Each row is a point. The points of each table are mixes of a few directions, plus a little noise. Count the directions of each table, and those that both share. Where both have some left over, give the other angles between the two spaces (their principal angles), to ten degrees, smallest first.
In the rows, zero is written as 128.

First (7 x 3):
105; 166; 162
111; 156; 153
153; 86; 90
104; 168; 164
120; 142; 140
119; 143; 141
183; 35; 46
Second:
124; 66; 132
61; 141; 101
208; 148; 157
119; 156; 122
Directions: first 1, second 2, shared 0; angles 50

First, 6 rows:
105; 135; 98; 140; 118; 150
118; 76; 173; 87; 97; 171
152; 138; 98; 141; 124; 64
146; 176; 136; 138; 164; 63
138; 97; 118; 144; 125; 177
108; 147; 150; 118; 141; 145
Second:
115; 119; 136; 144; 127; 120
130; 129; 126; 126; 128; 128
216; 192; 68; 7; 132; 174
112; 115; 141; 152; 127; 119
104; 110; 145; 160; 126; 115
122; 122; 133; 136; 128; 125
133; 132; 125; 124; 129; 131
96; 104; 151; 175; 128; 110
Directions: first 4, second 1, shared 0; angles 90

First, 7 rows:
105; 143; 145; 85; 179; 99; 82; 86
93; 175; 160; 71; 183; 107; 138; 82
124; 150; 136; 95; 147; 120; 94; 140
122; 144; 134; 109; 139; 126; 126; 128
121; 116; 130; 138; 134; 125; 142; 102
163; 66; 91; 209; 64; 154; 139; 162
162; 102; 97; 189; 53; 167; 174; 197
Second:
124; 107; 125; 161; 118; 136; 172; 101
146; 137; 111; 112; 101; 117; 120; 172
111; 135; 124; 123; 104; 85; 249; 62
120; 118; 143; 151; 156; 166; 98; 124
108; 159; 157; 93; 183; 140; 77; 126
139; 96; 125; 170; 138; 165; 74; 146
129; 192; 147; 82; 138; 166; 110; 210
143; 85; 87; 126; 89; 48; 129; 84
Directions: first 3, second 4, shared 3

First, 8 rows:
142; 66; 24; 200; 183; 177; 196; 192; 169
97; 116; 156; 81; 103; 95; 120; 114; 85
135; 146; 138; 123; 146; 121; 124; 102; 139
110; 96; 136; 75; 159; 79; 198; 105; 86
174; 125; 106; 174; 142; 164; 184; 178; 154
141; 187; 162; 145; 95; 147; 42; 108; 156
89; 130; 112; 128; 127; 125; 50; 94; 140
135; 154; 190; 97; 67; 118; 109; 135; 94
Second:
34; 95; 138; 67; 151; 107; 164; 144; 92
153; 155; 161; 104; 124; 95; 162; 122; 172
129; 124; 91; 172; 87; 175; 81; 141; 91
161; 173; 159; 154; 91; 103; 99; 106; 139
82; 130; 154; 154; 146; 94; 61; 91; 70
161; 119; 110; 162; 155; 144; 99; 115; 131
93; 124; 158; 145; 174; 82; 74; 83; 87
171; 103; 99; 95; 165; 157; 200; 156; 191
166; 130; 82; 97; 56; 196; 211; 198; 180
Directions: first 4, second 4, shared 0; angles 30, 30, 30, 50

First:
166; 127; 117; 133; 145; 152; 116; 112; 148; 155; 97; 155
120; 121; 136; 145; 100; 164; 123; 144; 120; 162; 102; 126
142; 145; 111; 83; 190; 40; 141; 95; 144; 43; 197; 131
169; 126; 115; 132; 149; 153; 116; 111; 149; 156; 96; 157
164; 121; 125; 152; 119; 194; 109; 127; 145; 196; 65; 158
128; 115; 140; 164; 80; 211; 111; 152; 121; 209; 61; 135
37; 138; 150; 99; 110; 28; 163; 153; 83; 22; 233; 56
99; 135; 132; 111; 130; 81; 143; 132; 116; 81; 173; 103
Second:
101; 178; 122; 126; 91; 96; 155; 103; 129; 137; 168; 110
142; 209; 101; 103; 141; 190; 107; 206; 109; 78; 40; 79
104; 169; 109; 115; 95; 37; 151; 107; 103; 153; 197; 68
96; 193; 123; 147; 78; 138; 157; 102; 138; 147; 126; 125
115; 103; 141; 174; 169; 145; 116; 81; 114; 97; 115; 169
104; 60; 137; 191; 117; 139; 158; 125; 136; 177; 83; 168
103; 43; 150; 113; 123; 41; 173; 117; 156; 119; 214; 146
133; 139; 114; 183; 155; 166; 97; 109; 86; 141; 59; 128
112; 150; 139; 131; 125; 134; 134; 89; 139; 105; 156; 149
175; 57; 130; 107; 163; 163; 98; 195; 134; 135; 75; 135
222; 106; 142; 13; 151; 157; 68; 168; 169; 123; 177; 128
Directions: first 2, second 6, shared 1; angles 50

First (10 x 14):
161; 85; 88; 222; 157; 138; 210; 125; 124; 77; 33; 123; 84; 135
118; 127; 159; 62; 123; 138; 87; 133; 138; 165; 126; 172; 140; 132
98; 139; 142; 39; 135; 125; 97; 139; 129; 217; 124; 144; 146; 141
124; 169; 144; 160; 75; 111; 101; 113; 131; 67; 244; 98; 142; 91
125; 105; 126; 111; 148; 134; 139; 132; 130; 157; 74; 146; 120; 140
106; 84; 148; 47; 154; 121; 60; 115; 138; 178; 98; 145; 159; 140
203; 138; 114; 196; 175; 186; 183; 174; 106; 59; 95; 165; 97; 175
119; 154; 135; 174; 69; 103; 122; 104; 137; 72; 208; 96; 130; 81
123; 108; 104; 87; 192; 135; 117; 142; 109; 183; 88; 107; 151; 173
101; 169; 118; 182; 55; 93; 167; 106; 137; 107; 194; 87; 111; 69
Second:
123; 131; 131; 149; 142; 117; 113; 125; 109; 139; 134; 145; 108; 121
141; 123; 121; 76; 86; 162; 173; 138; 173; 96; 113; 89; 174; 143
154; 115; 114; 29; 47; 188; 209; 146; 214; 66; 101; 55; 222; 157
136; 123; 124; 100; 104; 146; 151; 133; 152; 109; 118; 107; 157; 138
141; 122; 120; 83; 91; 157; 168; 136; 167; 98; 116; 93; 170; 143
110; 136; 137; 190; 178; 91; 76; 118; 75; 166; 145; 171; 68; 111
112; 134; 138; 187; 179; 89; 79; 118; 77; 168; 144; 175; 68; 109
107; 136; 141; 208; 193; 80; 60; 115; 60; 179; 151; 188; 51; 104
Directions: first 5, second 1, shared 0; angles 90

First:
139; 153; 150; 145; 157; 112; 156; 128; 116; 112; 177; 134; 125; 103; 92; 125; 102; 164
122; 115; 116; 119; 112; 137; 112; 128; 135; 137; 101; 125; 129; 142; 148; 130; 142; 109
117; 103; 106; 111; 98; 145; 99; 128; 141; 145; 78; 122; 131; 153; 165; 132; 154; 92
115; 101; 103; 109; 95; 146; 96; 128; 142; 147; 72; 121; 131; 156; 169; 132; 157; 88
124; 119; 120; 123; 118; 133; 119; 128; 132; 134; 111; 126; 129; 137; 140; 129; 136; 115
139; 152; 150; 145; 156; 112; 156; 128; 116; 112; 176; 134; 125; 104; 93; 124; 103; 162
118; 107; 109; 113; 102; 142; 104; 128; 139; 143; 85; 122; 131; 150; 159; 131; 150; 97
156; 188; 183; 169; 199; 88; 198; 128; 98; 88; 249; 143; 121; 67; 40; 119; 65; 215
121; 113; 115; 118; 110; 138; 111; 128; 135; 138; 99; 124; 130; 143; 149; 130; 143; 107
129; 130; 129; 129; 130; 127; 130; 129; 127; 127; 131; 129; 128; 126; 125; 127; 126; 131
Second (9 x 18):
77; 178; 23; 189; 207; 159; 130; 195; 180; 190; 106; 78; 112; 93; 136; 105; 88; 134
118; 135; 162; 113; 113; 143; 135; 128; 158; 110; 170; 146; 135; 183; 138; 100; 110; 99
154; 107; 100; 136; 134; 99; 118; 112; 74; 141; 72; 113; 121; 56; 111; 176; 165; 167
145; 110; 150; 115; 110; 114; 126; 107; 105; 115; 123; 138; 130; 123; 124; 142; 145; 133
141; 115; 139; 120; 116; 116; 126; 113; 107; 122; 119; 134; 129; 118; 122; 141; 142; 136
108; 147; 82; 154; 161; 138; 130; 154; 148; 154; 117; 106; 121; 111; 131; 120; 115; 132
130; 122; 181; 101; 98; 135; 132; 113; 143; 98; 168; 156; 138; 183; 136; 107; 121; 103
138; 119; 148; 117; 113; 122; 128; 116; 118; 115; 132; 138; 131; 135; 126; 132; 135; 127
140; 116; 164; 109; 103; 124; 130; 111; 121; 107; 144; 147; 134; 151; 128; 126; 134; 119
Directions: first 1, second 2, shared 0; angles 90

First:
131; 136; 124; 129; 122; 127; 134; 129; 132; 120; 131; 132; 128; 132; 129; 134; 132; 129; 130; 124; 124; 122; 128; 133
128; 157; 138; 127; 120; 145; 132; 138; 131; 117; 120; 124; 123; 129; 126; 141; 131; 133; 137; 121; 117; 127; 123; 128
136; 191; 131; 130; 101; 149; 149; 145; 144; 91; 126; 132; 120; 141; 126; 163; 143; 137; 145; 107; 103; 112; 119; 141
124; 126; 136; 126; 134; 134; 121; 129; 123; 136; 121; 122; 127; 122; 127; 124; 124; 129; 129; 132; 129; 135; 127; 122
108; 79; 154; 119; 166; 134; 92; 120; 100; 179; 107; 105; 130; 99; 124; 90; 104; 124; 119; 155; 150; 163; 131; 97
125; 249; 173; 122; 99; 201; 139; 168; 136; 86; 93; 107; 107; 127; 118; 179; 140; 150; 166; 102; 82; 128; 105; 125
123; 48; 114; 128; 157; 92; 109; 104; 114; 168; 139; 131; 139; 118; 132; 88; 113; 115; 105; 151; 160; 140; 141; 119
152; 204; 102; 138; 78; 130; 175; 143; 163; 60; 149; 154; 123; 163; 131; 181; 160; 136; 145; 91; 96; 85; 121; 165
116; 51; 128; 124; 163; 104; 100; 108; 107; 177; 128; 121; 137; 110; 130; 84; 108; 117; 107; 155; 159; 151; 139; 110
137; 39; 80; 136; 141; 62; 130; 96; 130; 148; 165; 154; 145; 138; 138; 96; 125; 111; 98; 141; 161; 116; 147; 141
Second (11 x 24):
85; 82; 138; 102; 199; 138; 51; 156; 88; 130; 121; 106; 126; 121; 84; 79; 150; 99; 28; 144; 135; 166; 82; 83
141; 121; 95; 142; 115; 133; 130; 126; 121; 107; 139; 132; 136; 143; 135; 134; 134; 130; 137; 113; 129; 122; 121; 143
127; 161; 169; 135; 104; 150; 160; 122; 148; 161; 99; 122; 121; 116; 126; 147; 99; 134; 151; 134; 121; 124; 151; 120
130; 147; 144; 102; 135; 51; 149; 122; 153; 125; 165; 156; 119; 120; 146; 122; 146; 137; 165; 129; 119; 118; 154; 150
130; 120; 98; 136; 129; 126; 121; 134; 115; 107; 142; 132; 135; 143; 122; 121; 140; 124; 120; 110; 124; 131; 113; 139
156; 151; 121; 146; 83; 137; 170; 109; 149; 129; 124; 136; 130; 130; 155; 161; 110; 145; 185; 123; 128; 104; 153; 150
122; 57; 131; 100; 181; 164; 49; 119; 111; 138; 101; 101; 125; 99; 148; 120; 131; 121; 70; 196; 175; 131; 106; 79
140; 89; 66; 132; 141; 117; 96; 129; 104; 85; 159; 134; 141; 148; 139; 116; 156; 124; 112; 117; 139; 127; 101; 144
135; 178; 184; 131; 90; 134; 183; 113; 167; 170; 101; 130; 117; 108; 140; 160; 93; 144; 183; 140; 120; 112; 173; 128
133; 170; 129; 141; 98; 105; 174; 132; 140; 123; 144; 145; 129; 143; 119; 134; 126; 133; 164; 91; 101; 125; 143; 156
110; 133; 135; 139; 132; 154; 121; 145; 112; 134; 113; 115; 130; 136; 94; 116; 123; 116; 95; 113; 116; 147; 110; 114
Directions: first 2, second 4, shared 0; angles 30, 50
